Each row of a before or after table is a point. The points were changed in one or more steps. Then noise was added and the rows were shuffled. The steps act on how far a point lies along the listed directions, d1 being the first. Name the steps. A step turns or swaps two directions, mirrors them in a line or flattens them onto one, adds a multiple of one to another, or multiplies one. Angles are multiples of 10 degrees, from the lower direction toward the higher: turns from -170 to 170, lines from 10 to 170 but not 90. Use the fewest steps. Two steps may share a direction if one is a turn and the other turns, adds or multiplies; they go together, in the order done. Otherwise the lowest direction goes first.

Directions:
(1): 15 43
(2): -43 15
Before:
-13 55

31 29

8 -48

24 73

-22 23

39 -11

-18 10

-14 -4

-55 -33

-29 -28

11 1
After:
40 5

-34 50

28 -39

-11 -8

13 7

-39 -5

-72 29

61 25

4 18

-3 30

-14 -38
Steps: swap d1 and d2

Directions:
(1): 1 29 -34 -2 46 55 -16 -28
(2): 21 3 -2 19 -38 31 62 -33
Before (11 x 8):
-3 -8 1 6 -27 -20 3 10

-29 -56 53 -24 -2 -114 -58 92

10 -25 8 10 -16 17 2 2

13 6 14 31 -18 6 25 -29

-17 44 -43 -3 14 46 8 -33

24 -36 51 11 -53 -55 49 0

45 -17 7 14 -12 5 19 8

10 -34 38 -20 -38 -46 32 19

-25 -5 11 -25 47 -13 -53 31

-17 28 -15 -18 48 19 -39 -6

-10 -3 -22 -14 38 10 -65 7
After, 11 rows:
8 26 -10 4 -7 45 38 -39

13 -9 19 10 -38 27 66 -20

1 -25 6 3 2 8 -24 13

-7 -7 0 2 -18 -24 -8 16

-8 8 10 11 29 -15 -41 0

-22 46 -45 -8 25 39 -9 -25

-4 -32 45 -14 7 -82 -34 36

22 -7 -15 15 -34 43 37 -36

30 -15 4 3 21 -11 -26 27

18 -62 62 18 -104 -65 88 29

-2 -32 35 -31 -13 -59 -5 35
Steps: mirror d1 and d2 in the line at 10 degrees

Directions:
(1): -2 46 18 0 -12 -6 -36 80 2 35 26 2
(2): 26 -24 34 46 -21 33 7 -27 16 39 60 -4
(3): 2 4 6 -77 5 55 7 -3 29 14 5 -46
(4): -62 52 4 17 -15 39 4 -19 -8 -47 31 3
Before (10 x 12):
9 -14 10 39 -11 -13 18 -20 -12 13 30 9

-3 12 6 -24 -4 8 -5 10 15 0 6 -8

-34 10 -8 -18 8 15 27 -35 4 -46 -15 9

43 -29 25 85 -17 -43 2 1 -7 45 48 26

17 -5 16 17 3 19 -7 -6 16 18 48 12

21 -8 16 23 -4 -27 -23 16 -13 40 15 23

9 10 13 111 -14 -46 -40 12 -22 -8 20 45

-18 23 20 12 -14 51 6 -36 6 3 48 -8

-26 15 1 7 -10 30 17 -14 6 -26 12 -1

-15 24 19 -28 3 49 14 -15 13 -1 33 -11
After, 10 rows:
1 -10 3 61 -9 -31 13 -19 -23 -1 27 26

-25 31 14 -15 -10 60 4 -33 9 -1 41 -19

31 -20 10 41 -2 -58 -27 25 -21 41 3 38

-16 26 19 -69 8 79 16 -14 27 3 34 -33

-52 25 -8 -18 0 35 27 -44 5 -59 -2 2

4 5 4 -45 0 19 -4 11 23 11 5 -21

20 -9 11 8 10 13 -8 0 18 13 38 12

-30 18 2 5 -9 40 17 -18 9 -31 16 -5

17 -5 1 189 -12 -122 -49 21 -54 -17 3 97

45 -32 11 130 -14 -99 -8 13 -34 30 22 62
Steps: add -0.7 times d1 to d4; multiply d2 by 0.7; multiply d3 by 2

Directions:
(1): -2 60 -47 -13 -28 -5 42 23 -3 24 49 22 -7 0 -14 2 -34 -27 -37 38 -20 19
 78 -4
(2): -6 -34 -16 44 -8 10 42 -46 35 -43 -28 88 4 -11 7 28 -38 -2 33 -2 -2 16
 16 37
(3): 39 -3 41 -4 35 11 44 -31 -11 16 -35 10 17 27 -31 -16 -19 -22 -77 -66 17
 -28 27 -8
(4): 55 2 -41 3 -27 -47 24 21 -24 -10 -34 4 36 0 16 -49 11 -53 5 16 60 38 -40
 10
Before:
-41 1 -3 7 5 2 -24 -14 6 12 2 9 -24 -13 6 5 4 15 26 -8 -11 0 -8 9

-23 -24 14 18 -5 1 -43 -4 16 -37 30 -15 -19 -32 30 15 12 48 53 7 -11 4
 -37 5

-39 6 -10 5 -3 -19 -11 20 16 -7 26 -17 -26 -1 19 20 16 29 51 36 -28 -13
 24 -5

50 -36 -52 5 -37 -55 -3 16 -1 -32 -40 10 52 6 34 -64 24 -49 48 42 71 46
 -72 13

-18 -45 19 23 24 13 -9 -20 17 -27 -18 2 1 3 -15 1 -4 33 40 0 7 -20 -28 6

-40 72 -71 -8 -72 16 33 39 5 8 79 22 -16 -1 -1 19 -45 -2 3 77 -49 38 102
 -10

-23 -2 26 5 7 2 -45 19 3 -3 24 -31 -10 -9 -2 5 40 30 46 0 -7 -17 -45 -1

34 17 42 -1 31 32 33 -40 1 32 -15 -8 -4 13 -22 -19 -15 -7 -56 -50 7 -30
 43 -9
After, 8 rows:
11 -13 23 2 3 -12 -30 5 -7 -18 12 -36 -2 -17 19 -16 20 22 13 -16 17 -1
 -43 -7

-26 17 -21 -5 -11 -35 -19 42 4 1 28 -39 -18 0 24 1 30 18 51 45 -13 -6 8
 -13

27 -29 28 5 34 -7 4 -5 -14 -5 -37 -28 21 23 -26 -39 8 0 -10 -24 42 -24
 -39 -9

39 22 36 -4 26 24 27 -29 -6 34 -12 -20 -2 12 -18 -28 -8 -12 -53 -42 14
 -27 33 -10

-10 -5 43 6 24 11 -26 1 4 1 9 -21 -5 1 -16 6 28 25 15 -29 -4 -30 -29 -4

-70 88 -130 -17 -120 -15 -29 100 -2 -1 122 -16 -27 -32 40 14 -6 9 92 167
 -50 78 50 -6

-2 -75 -14 46 -5 7 28 -63 55 -61 -46 99 26 3 15 11 -32 -4 52 4 12 15 -6
 38

-18 11 -8 -6 4 -14 -24 2 -13 24 -5 -14 -13 -7 5 -20 18 -1 8 -10 10 3 -21
 0
Steps: add -1 times d1 to d3; swap d2 and d4

Directions:
(1): -17 -6 -52 14 64 17 59 -27 43 -22 3 8 -56 34 21 -3 45 3 10 54 -44 -54 -8
 -29 4 -47 -49 16 1 -18 33 4 -90 11 -3 25 -6 56 -24 33 -20 15 30 -23 2
 36 5 -44 1 -38 -33 12 33 37 37 -17 27 1 4 -13 -30 -9 -38 2
(2): 75 -19 26 -46 -17 11 24 -5 -9 -26 -17 -12 -69 12 -33 -17 -18 5 -20 -36
 95 12 -12 -20 38 26 -20 -10 -36 56 23 33 -16 18 -10 -20 2 40 -11 -37 -9
 15 32 5 27 -15 -38 18 5 -12 -13 30 40 24 -19 15 46 58 -16 54 8 -60 -16
 53
(3): 40 13 -69 -23 -18 29 35 -27 -18 11 51 -25 16 25 2 67 12 76 -15 -23 -28
 -27 13 -32 24 -4 14 18 -22 46 -20 -28 4 5 10 28 -7 -28 -68 -67 -6 -69
 19 23 28 -37 -6 33 -42 -4 -14 7 6 6 0 -2 14 -70 -7 -53 25 -24 19 -18
(4): 19 -52 2 -34 26 -9 -46 47 38 55 -5 12 0 -19 -17 -25 -36 28 -10 72 -27 8
 31 22 -4 23 -48 19 1 42 58 48 13 36 7 45 39 -12 32 -1 44 -90 21 -25 27
 -3 8 -43 -16 11 33 39 29 -36 -21 16 35 -28 37 0 -5 14 -17 -3
(5): -47 6 -13 -10 13 -6 37 -13 14 67 27 6 2 -3 -28 -50 -32 35 -85 -9 -16 29
 -26 -45 -10 -6 25 -55 -9 42 -26 22 8 6 -33 -24 -37 -13 2 88 15 2 30 33
 -13 38 -30 25 -10 -33 1 73 3 5 -24 15 -26 -4 -73 -9 -9 18 -22 -36
Before (11 x 64):
-30 -14 -43 -11 46 -1 28 -7 45 28 26 7 -11 13 -1 -17 -1 9 0 46 -41 -24
 -8 -27 3 -35 -29 11 -1 16 9 10 -42 11 -3 17 -15 19 -7 40 -4 -23 17 -3
 16 27 -10 -21 2 -22 -16 34 21 1 -7 -16 8 -7 -6 -28 -4 1 -20 -10

27 39 -41 -28 -9 0 21 -34 -20 34 51 -25 27 10 -20 24 -14 69 -38 -23 -15
 -16 4 -38 16 -8 28 12 -31 46 -29 -14 34 -3 2 33 -27 -32 -68 -43 -6 -62
 31 30 30 -36 -14 32 -23 -6 -6 8 -14 -1 -8 12 7 -54 -12 -44 23 -34 25
 -30

6 2 -7 -46 -25 -10 -40 26 16 63 7 7 21 -22 -31 -15 -29 57 -51 -1 -4 27
 31 4 4 36 -4 -2 -10 54 20 28 36 30 -2 29 -1 -40 -13 -20 36 -57 7 6 14
 -23 -5 17 -44 11 42 61 4 -38 -42 18 17 -33 -15 -1 -2 -3 6 -36

-22 -21 24 3 31 -38 -66 34 -5 3 -9 23 35 -30 21 7 8 -35 45 44 -19 -2 10
 36 -33 14 -19 16 32 -34 37 7 17 5 21 15 24 -10 35 -8 24 -8 -15 -30 -14
 -2 31 -40 17 23 35 -29 -14 -40 25 -10 0 -9 61 -7 1 4 5 9

61 33 -4 -24 -56 17 8 -17 -32 -26 23 -14 22 9 -16 63 7 34 -18 -73 19 20
 3 -25 21 22 39 7 -34 25 -41 -34 21 -8 3 -5 5 -52 -52 -100 -19 -16 -13
 24 16 -63 -8 57 -33 19 -4 -17 -11 8 -13 3 -8 -20 -6 -11 26 -36 42 16

-36 15 14 0 30 -21 -16 17 29 13 4 7 6 -7 -1 -18 -9 -13 11 32 -33 -4 -8 6
 -22 -2 -11 -5 22 -21 15 -6 -1 2 -22 19 -1 4 39 48 16 -4 -6 -26 -21 21 6
 -38 4 -14 2 16 -14 -3 -5 -3 -24 -3 14 -11 -34 22 -19 -12

-8 40 -49 14 14 20 57 -55 -8 -48 26 -19 -9 43 33 41 36 20 5 -28 -16 -31
 -9 -46 21 -34 18 13 -2 -38 -23 -41 -52 -9 25 -7 -36 38 -67 -13 -34 33 6
 14 20 4 17 28 -5 -21 -38 -27 -2 51 23 -21 6 -4 -14 -16 -8 -29 -16 -16

-38 -5 -17 -9 40 13 53 -15 38 19 -11 6 -49 24 -3 -59 12 2 -40 17 5 -22
 -22 -45 0 -14 -40 -33 -24 33 21 37 -51 37 -37 10 -37 39 4 86 -5 34 49
 12 -6 36 -34 -25 7 -59 -20 73 54 33 17 -4 10 31 -50 26 -27 1 -51 -2

28 16 -12 -37 -4 4 10 2 0 31 14 -2 13 -5 -27 8 -50 33 -38 -27 4 28 0 -3
 19 18 8 2 -20 70 2 12 26 -3 13 7 -22 -18 -4 -13 5 -47 7 16 5 -28 -23 41
 -48 0 20 30 18 -6 -25 11 -10 -26 -30 -8 14 -8 -3 -11

10 -11 6 -24 -19 2 -1 -16 -8 17 6 2 0 5 -7 -1 -21 1 -27 -13 2 20 -3 -9 4
 19 20 -27 -7 16 12 -22 5 11 14 -7 -11 -22 13 -3 23 -6 -3 22 12 4 -5 10
 -11 -20 -4 21 20 2 -23 16 -13 2 4 19 25 -4 9 -1

-40 42 7 40 -17 6 0 5 -16 17 32 -7 59 -8 16 -15 -20 3 -21 -27 -26 16 -23
 -13 -6 -8 63 -36 34 -22 -46 -25 31 -19 -8 -24 -19 -25 -1 36 1 40 -18 39
 -34 2 -5 26 -3 1 7 -7 -33 -19 -11 0 -57 -19 -38 -5 18 17 27 -28
After:
77 8 5 -15 -11 10 -39 19 -12 -58 -26 -5 9 0 14 67 -3 -21 79 -4 16 -13 31
 60 27 20 -30 75 -3 2 40 -16 7 -12 57 39 27 4 0 -116 -16 -41 -34 -33 18
 -69 21 -2 -30 40 19 -69 14 -11 12 -12 21 -17 68 4 19 -25 22 35

-96 -14 -11 -33 62 -42 33 -3 27 133 48 31 9 -25 -43 -98 -55 47 -140 20
 -34 50 -48 -75 -40 0 19 -97 -1 72 -7 61 12 24 -52 -34 -56 -19 25 165 50
 -4 65 39 -29 76 -43 14 -6 -56 26 138 10 -16 -26 24 -34 -8 -97 -18 -18
 20 -51 -53

57 -10 2 -35 -22 -1 -62 34 13 -19 -28 4 -8 -9 -1 29 13 14 41 21 16 -15
 54 44 19 33 -48 57 -3 8 62 13 0 29 30 57 37 -2 -18 -103 13 -46 -14 -38
 30 -53 24 -23 -29 34 31 -10 15 -29 -8 -1 57 -14 61 17 -2 -31 14 12

59 28 -11 -23 -15 -1 -9 -19 -25 -16 18 -25 11 8 -7 38 1 28 19 -17 17 -27
 17 -3 22 0 5 42 -25 15 -3 -16 25 -5 20 38 -1 -11 -54 -89 -16 -44 11 3
 36 -54 2 10 -6 15 -5 -38 -12 -2 5 5 28 -25 35 -17 24 -49 32 6

-22 41 -30 12 0 10 43 -47 -14 -25 26 -17 9 29 21 23 14 19 -16 -43 -6 -5
 -14 -44 14 -22 38 -7 -1 -29 -38 -35 -23 -11 17 -23 -43 20 -51 7 -24 37
 0 27 11 7 10 43 -2 -17 -26 -15 -14 40 7 -12 -12 1 -32 -9 -5 -17 -12 -24

-5 6 14 -32 29 -12 19 5 31 20 9 0 -38 4 -27 -41 -26 9 -32 10 12 5 -24
 -27 -1 6 -18 -27 -5 29 21 20 -16 16 -39 3 -15 26 25 53 14 0 28 -10 -7
 26 -27 -19 0 -36 -10 62 14 17 -20 11 -1 25 -22 12 -33 -11 -37 5

40 -15 14 -11 -26 6 -31 -5 -18 -34 -16 -2 3 7 17 38 7 -28 43 -2 6 -4 18
 29 8 21 0 17 4 -22 32 -41 -2 6 41 14 19 -14 13 -67 11 -7 -29 -5 19 -24
 22 -13 -2 6 -4 -39 15 -2 -2 2 4 2 63 23 31 -13 26 24

14 42 4 3 -53 3 -20 -4 -30 -8 23 -5 65 -8 -3 59 6 16 -7 -58 -20 29 8 -4
 -6 16 56 5 -11 -11 -55 -47 43 -20 7 -5 7 -77 -28 -70 -10 -12 -38 21 -5
 -52 13 49 -27 31 11 -36 -38 -12 -10 -2 -41 -37 3 -27 21 3 52 -10

21 -25 -31 -20 40 7 22 -4 38 -21 5 1 -44 22 4 3 15 -9 40 44 -1 -41 1 -12
 22 -26 -56 39 -8 10 36 12 -62 15 11 25 6 48 -13 -17 -18 -15 15 -22 32 6
 -6 -34 10 -13 -24 6 38 11 2 -20 41 19 28 -3 0 -31 -18 31

39 25 42 -6 -47 13 8 8 -36 -9 13 -21 5 -3 -16 -25 -42 4 -33 -71 74 35
 -30 -22 30 27 51 -43 1 30 -28 3 33 -6 -14 -46 -12 2 -7 -15 -5 51 2 45
 -8 -24 -38 49 2 0 1 12 -2 -5 -34 17 -15 36 -48 49 33 -40 22 25

82 -19 9 19 8 31 -41 16 1 -154 -76 -10 -49 34 70 78 97 -82 182 42 39
 -100 46 72 26 0 -103 112 1 -77 88 -23 -71 23 51 75 60 68 -7 -146 -46 24
 -29 -74 28 -65 46 -91 29 26 -23 -119 44 21 81 -46 76 34 139 43 -3 -45 9
 88
Steps: add 0.5 times d4 to d1; turn d2 and d5 by -130 degrees; multiply d5 by 3; multiply d3 by 0.7
